Each row is a point. To make a cloud, some directions were put in groups of two or more. Within a group, all points are equally far from the middle, so they leave a hole (a ring in 2 directions, a hollow ball in 3). The other directions are filled evenly. Then the cloud was stretched, turned, moved and blurred a little. How many holes are there, and how many directions does each take, smallest first?

Cloud:
[[ 0.95 -2.63]
 [-1.90  1.58]
 [ 1.09  2.07]
 [ 2.24  0.72]
 [ 2.92  0.39]
 [-0.74 -1.59]
 [ 3.78 -1.26]
 [ 0.16  3.13]
 [-2.24  1.01]
 [-0.63  2.46]
 [ 0.06  0.88]
 [-0.11 -1.84]
 [ 1.54 -0.07]]
Holes: 0

Cloud, 22 rows:
[[-0.91  0.08 -2.28]
 [ 1.31  0.63 -0.65]
 [ 0.65  1.52 -0.73]
 [ 0.98  0.58 -0.53]
 [-1.38  0.23 -1.10]
 [-1.16 -1.62 -0.99]
 [-1.14 -1.19  1.77]
 [-1.23  1.05 -2.21]
 [-1.72  0.66  1.71]
 [ 3.99 -0.64 -0.11]
 [ 1.94  2.99  0.49]
 [ 2.51  4.56  0.56]
 [ 0.87  1.76  2.79]
 [-0.03 -0.47 -2.71]
 [-4.23  2.49 -0.18]
 [ 0.38  0.04 -1.96]
 [-1.33 -0.80 -2.63]
 [-0.38  2.88  2.99]
 [ 0.66  2.25  0.35]
 [-2.39  1.50  0.73]
 [ 0.42  3.64  1.70]
 [ 1.33  1.42  0.66]]
Holes: 0

Cloud (31 x 4):
[[ 1.40  1.60 -1.34 -1.74]
 [-2.11 -0.67 -1.05 -2.84]
 [-2.52 -1.71 -0.04  0.55]
 [-1.49 -3.32  0.65 -3.87]
 [ 0.78 -2.15 -0.09  2.35]
 [ 0.25  2.04 -0.39 -2.66]
 [-1.36 -0.74  1.93  3.11]
 [-1.54  0.67 -1.05 -1.73]
 [ 0.59  0.06 -2.58  0.53]
 [ 2.09  1.70  1.13 -0.45]
 [-1.19  1.26 -0.17 -3.38]
 [-0.73 -1.03  2.22  1.71]
 [-1.50 -3.21 -0.73 -3.51]
 [ 0.08  1.93 -1.94  2.25]
 [ 2.32 -0.01  0.65  1.66]
 [ 2.52  0.69  0.80 -1.35]
 [ 2.47 -0.52  0.19 -1.37]
 [ 2.55  0.63  0.53  0.67]
 [ 1.47 -2.32 -0.66 -2.92]
 [-2.56 -1.82  0.27 -4.29]
 [-1.85 -2.01 -1.39  1.09]
 [ 1.75  2.74 -0.09  2.82]
 [-1.11 -2.01 -2.01  1.56]
 [-0.48 -2.24 -1.96  0.16]
 [ 1.54  2.16  0.76 -2.31]
 [-2.60 -1.11  0.01 -0.41]
 [ 1.54 -1.84 -0.88 -0.41]
 [-0.92 -2.71  1.38 -1.26]
 [-1.01  1.78  1.67  2.19]
 [-2.24 -2.18 -0.73 -2.59]
 [ 1.35 -0.33 -2.21 -0.28]]
Holes: 1 (3)

Cloud (31 x 4):
[[-1.43  0.50  2.19  0.32]
 [ 3.02 -2.44 -1.47 -0.11]
 [ 2.20  0.45  1.24  1.52]
 [-0.75 -3.26  0.76 -2.05]
 [-1.75 -0.80  2.15  2.65]
 [-1.10 -1.79 -2.91  1.28]
 [ 2.34 -2.24  0.81 -0.58]
 [ 0.24 -2.31  1.44 -1.76]
 [-0.81  1.97 -1.65  2.19]
 [ 2.95 -2.06 -0.04 -0.33]
 [ 1.25 -2.59 -2.74  1.98]
 [ 1.14 -1.69 -0.29  4.31]
 [ 0.79 -1.16  0.92  4.26]
 [-1.86  1.63  0.11 -1.05]
 [ 1.61 -2.29 -3.08 -0.19]
 [-1.36 -0.24  0.51 -2.54]
 [ 1.18  1.34 -2.08 -1.09]
 [-1.95 -1.26  1.95  2.72]
 [ 0.23  1.44 -1.71  3.15]
 [-0.05 -0.20 -2.27 -2.45]
 [-0.54  2.41 -1.35 -0.24]
 [-1.19 -2.07 -2.12 -2.29]
 [-1.49  0.41  1.03 -1.83]
 [-0.38  0.96 -1.64 -2.18]
 [-2.82  1.16  0.65  0.93]
 [ 1.99  0.50  1.38  1.81]
 [-1.23 -1.22 -1.14 -2.95]
 [-1.02 -0.65  1.23 -2.18]
 [ 1.32 -2.23  1.42 -1.08]
 [-1.79 -0.89 -2.39  1.94]
 [ 1.11  0.29  1.92  2.45]]
Holes: 2 (2, 2)

Cloud:
[[ 3.84 -1.93 -3.51  0.91  0.48  0.73]
 [-2.73 -0.94  0.55 -0.53 -2.47 -2.66]
 [ 2.97  1.78 -0.67  3.93  1.24  3.12]
 [-1.36 -1.79 -2.32 -1.40  0.88 -1.47]
 [ 4.49 -0.42 -2.70 -0.56 -1.11  1.77]
 [ 1.21  1.68 -1.53  1.88 -2.90  0.69]
 [ 0.68 -2.54 -0.48  0.91 -0.85  1.74]
 [ 0.33 -0.74  1.55  2.60 -0.68 -3.53]
 [-0.17 -2.62 -0.05  2.84  1.96  1.80]
 [ 0.84 -0.13 -1.78  3.82  0.47  2.07]
 [-2.23 -0.45 -0.15  2.65 -1.85 -2.12]
 [-3.14  2.68 -1.13  1.09 -3.34 -0.62]
 [ 0.53 -0.20 -2.29 -0.95 -1.24 -0.24]
 [-3.58 -0.03  2.77  0.53  1.19  1.19]
 [-0.97 -2.49 -0.33  1.73 -2.87  0.84]
 [ 1.38  1.61 -1.23  3.05 -1.71  3.18]
 [-1.30  1.57 -2.19  0.26 -3.81 -0.79]
 [ 1.53  2.18 -2.51 -0.38  1.15  0.35]
 [-2.84  0.98 -2.03  1.63  0.68 -0.84]
 [-1.25 -0.07 -0.41  0.78 -3.26 -2.30]
 [ 3.82 -0.27 -1.92  1.56  0.86  1.18]
 [ 0.79  0.88  1.47  1.17  1.49 -2.58]
 [ 1.12 -1.50 -2.42  0.53 -1.51 -0.77]
 [ 3.98  1.42 -2.59  0.70 -2.42 -0.46]
 [-0.32  0.65 -2.25  2.45 -3.08  1.82]
 [ 1.43 -2.94 -2.05  1.69 -1.57  0.29]
 [-0.29  0.88  2.37  1.23 -0.29 -1.46]
 [-1.02  1.05  1.64  1.52  1.84 -0.23]
 [ 1.70 -1.21 -2.17  2.29 -0.08  1.45]
 [-0.76  2.24  0.05  1.10 -3.22  0.21]
 [-3.83  1.32  0.66  0.32  0.10 -2.24]
 [-3.61  0.37 -0.92  1.78  0.42 -0.15]
 [-2.23  0.27  0.43  0.10 -1.45  0.63]
 [ 0.72  1.42  0.36  1.72 -0.66  1.41]
 [ 3.76 -0.92 -0.11 -1.81 -1.20 -1.43]
 [-2.75 -3.09 -0.22 -1.66  1.34 -0.86]
 [-0.66  2.48 -1.30  0.21 -3.52  0.38]
 [-1.37 -0.67 -0.92  0.93  1.31  3.05]
 [ 1.98 -2.17 -0.80 -1.70 -0.26  1.06]
 [-2.82  0.61 -1.78 -0.88  1.09 -0.20]
 [ 1.64 -1.37  1.10 -1.19 -1.26 -2.97]
 [-2.24 -0.14  0.73  1.35 -1.46 -0.05]
 [-2.80 -1.54  1.71  0.89 -0.39  1.08]
 [-0.32 -0.69  0.15  0.11 -2.40  0.74]
 [-0.40 -1.67 -2.07 -0.17  1.19  1.68]
 [ 1.30 -1.16  0.76  1.82 -1.84 -3.20]
 [-0.64 -2.08  1.32  0.35 -1.98  2.01]
 [-1.20  2.13 -3.73 -1.04 -2.22  0.29]
 [ 0.18 -1.49 -2.74  0.17 -2.44  2.78]
 [ 1.75  1.64 -0.13  1.23 -0.61 -0.24]]
Holes: 0

Cloud, 80 rows:
[[-0.21  0.57 -1.08  0.91 -0.29  1.70 -1.61  3.27]
 [ 0.60  0.11  1.44  2.55  1.85  3.09 -0.28  0.59]
 [ 2.24 -4.27  0.36  0.70  0.74  4.23  1.63  1.41]
 [-0.44 -0.17 -1.02  1.36  2.15 -1.48  0.15  1.46]
 [ 0.36 -0.21  1.88  0.92 -3.07  0.93  1.19  3.33]
 [-0.52  0.52  1.66  0.56  0.60  1.00  0.25  5.14]
 [ 0.70 -2.89 -1.51 -0.85 -1.37  2.85 -2.89  2.45]
 [ 0.65  3.14 -0.87 -1.68 -0.41 -2.16 -2.38  1.85]
 [ 0.73 -3.37 -0.74  1.52  1.68  0.36 -0.18  4.00]
 [-0.75 -2.56 -0.64 -1.01 -0.52 -0.31  0.94  0.54]
 [ 0.70 -0.93  1.48  1.61  2.47  0.23  1.31  0.01]
 [-0.19 -3.00  1.30  1.18  1.64  2.22  3.87  1.57]
 [ 0.49 -4.40  0.05  0.77  4.57  4.76 -1.81  0.17]
 [ 2.29 -3.82  0.63 -1.08  0.32  0.45  1.13  0.73]
 [ 0.25  0.42  1.63 -0.87  1.49 -1.35  1.05  0.08]
 [-0.84 -4.50  0.73 -0.58  0.13  0.27 -2.17  0.90]
 [ 0.62 -1.07 -0.66  2.89  0.83  0.16  2.09 -0.37]
 [ 1.59 -1.73 -1.39  1.27  1.32  2.81 -2.24 -0.82]
 [-0.45 -3.02  1.54  0.28  1.50  2.18  2.87  1.52]
 [ 1.77 -0.35  0.85 -0.53 -0.99 -0.95 -4.08  2.98]
 [ 1.25 -2.45  1.12  0.50  3.35  3.98 -0.73 -0.56]
 [ 3.72  1.76 -1.44  1.21  0.02 -0.96  0.32  1.22]
 [ 1.76 -1.86  1.07  1.04 -0.99  2.29 -0.21 -1.09]
 [ 0.28 -2.41 -1.37  1.71  0.33  0.13 -0.70  2.53]
 [ 0.76 -4.11  0.06  0.75 -1.57  1.08  0.74 -0.10]
 [ 0.46  1.65  0.29 -0.06  0.30  0.54  4.05  5.12]
 [ 0.64 -4.31 -1.59  0.90  1.63  3.50 -1.77  2.02]
 [ 0.22 -2.17  1.78  2.24  0.85  2.02  2.13 -0.09]
 [-0.32 -2.44 -2.93 -1.17  1.64  3.54 -2.24  2.60]
 [ 0.77 -0.38  1.35 -1.01  1.17 -0.98 -0.19 -2.90]
 [ 1.04 -4.66  0.12  1.22  0.22  5.17  0.31  2.41]
 [-2.10 -2.82 -2.37 -1.61  0.20  2.06 -2.77  2.67]
 [ 0.80  1.31  2.04 -1.11 -2.53 -0.68 -1.15 -0.38]
 [ 1.15  0.17 -1.66  1.05 -1.10  1.03 -2.19 -0.53]
 [-2.56 -0.94  0.32 -0.35 -0.25  2.62  2.07  1.70]
 [-0.20 -2.12  0.28  0.50  0.84 -0.01  1.98  0.27]
 [ 1.40 -0.85 -2.59 -0.43  0.40  2.01 -2.13 -0.64]
 [-1.17 -1.86 -0.26  1.16 -0.93 -1.28  2.32  2.71]
 [ 1.77  0.82  1.24 -0.20 -0.94  0.62 -1.51  0.24]
 [ 0.81  1.33 -1.20 -0.65  0.72  1.41 -2.76  1.49]
 [ 0.11  2.10  1.08 -0.23 -0.61 -0.71 -1.78  3.16]
 [-1.03  1.30 -1.47  0.40 -2.13 -2.56 -1.04 -0.04]
 [ 0.13 -1.20  0.51  0.24 -1.18  2.11 -3.93  0.97]
 [ 0.47  1.09  1.05 -0.59 -2.72 -0.32  2.16  4.42]
 [-1.07  0.63 -0.35 -2.58 -0.75 -1.82 -1.03  0.74]
 [ 1.05  0.28  1.82  0.09  3.18  1.68  1.84 -0.37]
 [ 1.89 -1.56 -0.62  1.18  0.36 -1.09  1.19  0.88]
 [ 2.33 -0.35  1.62  1.94  0.39 -1.55  1.77  0.68]
 [-2.20  0.53  1.82 -0.36 -0.29 -1.24 -0.42  2.78]
 [ 0.97  3.62  2.10  1.94  1.13 -0.54  4.23  1.97]
 [ 0.20 -1.64 -1.94 -2.17 -2.54 -0.98 -0.10  0.84]
 [ 0.37 -3.22  0.37 -0.14 -0.93 -0.86  1.31  0.96]
 [-2.39 -0.98  1.33 -0.59  1.09  2.85 -0.59  1.94]
 [ 0.16  2.75  2.02  1.25 -0.32 -0.77  2.55  3.15]
 [ 2.19 -0.74  1.32  0.10  2.98  0.90 -1.03 -1.57]
 [-0.46 -2.95 -0.82 -1.50 -0.87 -0.74 -0.50 -0.03]
 [ 1.76 -1.85  1.68  0.08  1.13  1.10 -0.96  2.04]
 [ 2.02 -0.47 -1.98 -0.24  1.53  1.27 -4.21 -0.81]
 [ 0.04 -2.73  1.37  2.39  1.63  3.00  3.05 -0.16]
 [ 0.43 -1.59 -2.17  0.12 -1.06  1.90 -0.26  3.33]
 [-0.86  1.40 -0.94 -0.25  1.95  3.53 -1.72  0.11]
 [-3.20 -1.07  0.99  0.79  2.47  1.66 -0.22  0.92]
 [ 0.56 -2.06  2.12  1.30  0.21  2.23  0.87  3.04]
 [ 0.38 -1.18  1.49  2.45  2.30  3.51 -0.41 -0.96]
 [ 2.56  0.69 -1.74  1.48 -0.35 -0.10  0.02  0.47]
 [-2.24  1.98 -0.11  0.60 -0.79 -0.18  0.41  1.48]
 [-0.93  1.69 -1.20 -1.52 -0.69 -1.47 -1.23 -1.04]
 [-0.01 -2.81  1.00  2.41  1.97  1.88  3.42  1.68]
 [ 1.71 -1.67  0.08  1.91  1.88  1.45 -1.76  3.47]
 [-0.27 -3.60  1.78  2.12  1.65  2.49 -0.09  3.88]
 [ 1.02 -0.31  2.20 -0.95 -0.48  0.66 -1.13 -1.93]
 [-0.04 -1.77  1.64 -1.46 -1.90  2.06 -2.31  1.17]
 [ 2.83  0.02 -0.05  0.59  0.72 -2.58  1.03 -1.27]
 [ 1.53 -1.55 -1.82 -0.86 -0.67  3.47 -0.45  1.91]
 [-4.31 -3.33 -0.40 -1.47 -1.88  0.17 -3.00  1.49]
 [ 1.24 -3.51 -1.30  1.10 -0.87  0.90  1.86  2.71]
 [-1.52 -3.71 -0.49 -0.35  1.50  0.83 -0.65  1.64]
 [ 1.63 -3.28 -2.09 -0.94  0.23  1.30 -2.16  1.89]
 [-1.43  0.24 -1.24 -1.38 -2.10 -1.37 -2.58  3.48]
 [ 1.82  1.96 -2.07  0.66  0.61  0.83 -0.54  0.55]]
Holes: 1 (3)

Cloud (78 x 8):
[[-1.06 -1.83  2.67  3.40  0.43  0.76 -1.91  0.12]
 [-1.28 -3.04 -3.14 -0.67  2.46 -2.22 -0.55  0.62]
 [ 0.98 -0.49  1.10  1.25 -3.41  0.28 -1.28  2.53]
 [-3.40 -1.85 -0.79  0.10  0.54 -1.12 -0.37 -0.76]
 [ 0.28 -1.25 -0.31  3.14 -0.10  0.20  1.65 -2.77]
 [-1.00 -0.18  1.66  2.27  1.15 -1.48 -2.49 -0.68]
 [ 1.08 -0.47  1.48  5.85  0.34  0.83  0.07 -2.82]
 [ 2.20  0.52  1.19  1.05 -0.91  2.39 -2.28 -1.36]
 [-0.73  2.25  0.61  0.87 -1.15 -0.25 -1.92 -0.90]
 [-2.57 -1.81 -1.27  3.33  1.75  0.18 -1.41 -1.86]
 [ 2.28 -0.73  1.05  3.70 -0.58 -0.07  1.51 -0.29]
 [ 1.68 -1.87 -1.28 -0.93  1.00 -1.63  0.58 -1.26]
 [ 2.32 -1.21 -0.41  0.80  0.64  1.60  0.09  3.15]
 [ 0.67 -2.02 -2.73 -1.54 -0.06  0.68  2.63  0.12]
 [-1.88  0.64  0.54  0.60  0.81  0.85 -2.99 -0.83]
 [-1.65 -0.57  1.54  3.53  1.22  2.05 -1.66 -0.28]
 [ 2.35  0.55  1.22  1.42  1.29  1.63 -2.25 -1.48]
 [ 1.01 -2.80 -1.02 -0.55  0.68 -2.46  0.28  1.68]
 [-1.24 -0.97 -0.29  1.35 -0.36 -2.98 -1.77 -1.17]
 [ 2.99 -1.91 -0.78  1.05  3.51 -2.25  0.30 -0.45]
 [-1.32 -0.63 -1.01 -2.67  0.11 -1.37 -1.75  1.78]
 [-0.29  0.30  2.10 -0.91  0.08 -0.42 -1.78  0.06]
 [ 3.62  1.08 -1.00  0.57 -0.17 -0.62  0.28  2.12]
 [-1.56 -2.60  1.10  1.56 -1.01 -0.06 -2.71 -1.88]
 [ 3.02  0.05  1.02  0.85 -1.47  0.44  0.86  0.70]
 [-0.11 -0.82 -1.48  2.11  2.77  2.10  0.90 -0.66]
 [ 3.66 -2.82 -0.66  2.99  1.27 -0.42  2.08 -1.06]
 [-2.04 -2.05  0.22  0.11  0.34  1.33 -2.25  1.31]
 [-0.94 -0.81  2.66  4.99  0.27  0.74  0.14  0.19]
 [ 1.70 -3.44 -0.63  1.22  1.28  1.45  3.59 -1.88]
 [ 0.07 -2.58 -2.58 -0.39  2.98 -0.68  3.64 -1.62]
 [ 0.21 -0.73  0.84  1.60 -0.32  2.46 -2.62 -1.25]
 [-1.86 -0.49 -1.13  2.48  1.68  0.02 -0.59 -3.14]
 [ 0.29  1.20  3.56  1.21  0.57 -0.20 -1.87  1.23]
 [-1.36 -2.27  2.37  4.97  0.12  1.37 -1.98 -2.64]
 [ 1.53  0.48 -2.73  2.58  2.37 -0.48  0.50  1.60]
 [-2.06 -3.58 -3.08 -0.33  2.66 -0.86 -0.27  0.27]
 [ 0.82  0.69  2.66  3.52  0.48  1.22 -2.93  1.52]
 [ 1.83 -2.15  1.62 -0.75 -0.71 -0.70 -0.33 -1.39]
 [ 0.64 -0.56  0.40  0.38  1.30 -1.56 -0.44  3.02]
 [-0.95 -0.94 -3.11  0.25 -1.98  0.74 -0.17 -0.15]
 [ 1.28 -3.59 -0.72 -0.40  2.57  0.67  4.17  0.03]
 [ 1.90 -0.14  2.39  0.80  2.63  0.30 -1.24  2.24]
 [-1.54 -3.44 -2.25  0.63  1.04 -2.36 -1.43 -1.37]
 [ 0.85 -1.77  0.78  5.13 -1.54  1.07 -1.39 -0.31]
 [ 3.99  0.17 -0.30 -1.17  2.18  1.02 -0.38  2.54]
 [ 0.83 -0.63  1.11  3.44 -1.27  0.84 -2.52  2.18]
 [ 0.04  0.86  2.25  1.39  0.67 -0.14 -2.14 -2.87]
 [-1.27 -0.10  3.31  3.20  0.59  0.62 -0.74  0.28]
 [ 3.14  0.07  1.62  2.27  0.78  2.68 -1.31  0.02]
 [ 0.64 -2.19  0.69 -2.17 -0.92 -0.09 -2.74  1.62]
 [ 0.17 -2.32 -3.30  3.34  1.59 -0.27  0.04  0.93]
 [ 0.54 -2.68 -2.23  1.62  1.28  1.27  0.50  2.00]
 [ 1.79 -1.31  3.87  3.45 -1.77  2.77 -1.87  1.76]
 [-0.50 -2.86  1.18  1.41 -0.33 -1.05 -2.05 -2.16]
 [ 2.65 -1.72 -0.74  1.42  3.73  0.86  2.84  0.53]
 [ 4.18  0.40  0.65  0.53  1.03  1.96  0.53  1.40]
 [ 0.63 -2.69 -0.54  2.68  0.11 -1.35  0.93  2.66]
 [ 0.85 -2.90  1.46 -1.06 -0.08  0.47 -1.61 -0.69]
 [ 1.39  1.48  1.23  0.11 -0.15 -2.25 -1.31 -0.90]
 [ 3.13 -1.82  2.30  0.80  1.19  1.53 -1.86  1.32]
 [-0.55 -1.82 -0.81  1.03  0.62  0.71 -2.66 -0.79]
 [ 1.55  1.13  3.13  1.72 -0.70  0.48  0.66 -1.24]
 [ 0.83  0.25 -1.03  0.20 -0.62 -1.96  0.77  0.16]
 [ 0.53 -0.16  2.41  1.33 -2.68  0.24 -0.64 -0.94]
 [ 0.26 -0.21 -2.38  1.80  2.61 -0.37  3.57 -0.84]
 [ 0.05 -0.90  0.32  1.41  2.29  1.45 -1.34 -1.84]
 [ 0.14  1.83  3.21  2.23 -0.47  1.20 -3.94  1.44]
 [ 0.45 -2.07  0.06  5.01  0.96 -0.24 -2.44 -0.76]
 [-4.17 -2.47 -1.39  4.11 -0.66 -0.04 -0.03 -0.25]
 [ 0.23 -1.60 -2.36 -0.14  0.86 -0.90 -2.84 -0.25]
 [-1.28 -0.26 -2.03 -0.03  1.39  0.34 -2.93  2.48]
 [ 0.60 -2.48 -1.23  2.30 -0.86 -3.09  1.41 -1.41]
 [ 2.91 -3.00 -1.57  1.33  2.32 -2.37  1.94  1.25]
 [-1.07 -2.62 -0.71  1.00  1.88  1.58 -0.95  1.23]
 [ 1.22 -0.64 -1.38 -1.18  2.36  1.56 -0.30  3.64]
 [-2.00 -0.88 -1.25  1.86 -1.70  0.73  0.08 -1.36]
 [ 4.50  1.11  1.99 -0.50  0.97 -0.24  1.13  1.49]]
Holes: 1 (4)
